Each row of a before or after table is a point. The points were changed in one or more steps. Then noise was added and the rows were shuffled. The steps act on columns, c1 being the first. Write out the steps. A step turns or swaps two columns, mirrors them in a line or flattens them onto one, adds a multiple of one to another, or multiplies or shifts one. Angles are multiples of 10 degrees, from the lower column toward the higher: turns from -170 to 170, lines from 10 to 170 but not 90. Use the fewest steps. Two steps may share a column if one is a turn and the other turns, adds or multiplies; they go together, in the order done. Otherwise the lowest column goes first.

Before, 12 rows:
[[ -10  -19  -16]
 [ -27    5    5]
 [ -54  -39   24]
 [ -11   22   22]
 [ -11   13   -8]
 [ -30    5  -90]
 [ -30   23   15]
 [ -31  -30   -1]
 [-121  -13  -15]
 [ -11   26  -53]
 [ -43   12   10]
 [ -15  -13   19]]
After (12 x 3):
[[ -31   17  -20]
 [ -13   25  -19]
 [ -11  -48  -34]
 [-121  -18    8]
 [ -43   12   -9]
 [ -11   -6  -13]
 [  -9  -20   15]
 [ -54   19   43]
 [ -28    6   -4]
 [ -15   17   16]
 [ -30  -88  -20]
 [ -32   -6   30]]
Steps: turn c2 and c3 by -80 degrees

Before (10 x 8):
[[ -99  -54   50   32   76   46   -1  103]
 [ -76    9   -6  -16   66   55   -3   60]
 [ -28   15  -45   15    0  -52   52    7]
 [   6   -4   -8   -3   -7   17   48  -10]
 [ -14   45   37   15  -31   -7   33   62]
 [  19   14   51   74   17   10   51   32]
 [ -34  -12   -8   -3  -66  -21   70    5]
 [  -3   -2   23    1  -17  -41    8  -15]
 [-121   -1   15   51   69   73  -23   28]
 [   4  -25  -22   39  -47   -9    7   43]]
After, 10 rows:
[[   4  -23  -24   39  -47   -9    8   11]
 [ -98  -55   49   38   82   44   -1   41]
 [ -15   44   32   12  -30   -2   36   30]
 [  -7   -2   26    3  -16  -43   12   -8]
 [ -27   15  -46   14   -1  -56   50    4]
 [ -77   11   -9  -12   64   56   -4   23]
 [  20   11   48   72   21    8   50   13]
 [ -29  -11   -9   -5  -64  -21   66    5]
 [-115   -3   11   51   69   70  -23   14]
 [  12   -1   -7   -6   -6   19   49   -1]]
Steps: multiply c8 by 0.4

Before:
[[ -4  15   9  11  28   3 -21   0 -11 -33 -29]
 [ 31   9  24   2  -5 -11  -3  11  14 -24   9]
 [ -8 -33 -29 -28 -51  22  -3 -14  -5 -27  21]
 [  2 -26 -33 -16  -4  53  22   7 -36 -27  12]
 [  6  18   1  32  10 -28  -7 -19 -15 -26  13]
 [-21  15  21  14   9  -9  10  -1  -3   0   5]
 [-10 -24 -66 -48  -5  33  15  10 -10 -22  24]
 [  2 -39  17 -10  38   7 -16 -15  -6  11  22]
 [ 18 -71  15 -12  15 -14 -11  14  -9  29   1]
 [-14  21   4  48  11   8  -8 -11  19 -25  18]
 [ -1  20 -21  24 -10   9 -17   8  -3 -15   8]
 [ 18  -5   2  13   7  -3   9 -20  13  -3 -14]
 [ -8  -5 -15  17  -1  -4   9  10   5 -51   0]]
After:
[[  -1  -25  -47  -39  -22   52   22    7   12   13   12]
 [ -20   16    9   37   -3   -8   11   -3  -18   -7    5]
 [ -13   21   17  121  -29    6   -9  -12    8    0   18]
 [  17  -73    1  -29   22  -14  -13   18  -18  -24    1]
 [   7   17  -12   81  -29  -27   -7  -18   -7    0   13]
 [   3  -40    3  -25   -3    4  -19  -15  -19  -39   22]
 [ -12  -24  -43 -120  -17   34   16    8   54   11   25]
 [  -9   -6   -4   44  -48   -5   10    8   14   18    0]
 [  28    8   24    5  -21  -10   -2   17  -13   13    8]
 [  -5   15   -4   27  -42    2  -20    0  -15  -14  -29]
 [  -4   22  -13   59  -11   10  -17   10   19   14    5]
 [  -5  -33  -18  -70  -10   19   -3  -15   23   57   21]
 [  23   -5   11   32   -6   -4   11  -17    7   -6  -14]]
Steps: turn c1 and c8 by 10 degrees; turn c3 and c9 by -60 degrees; multiply c4 by 2.5; turn c5 and c10 by -110 degrees
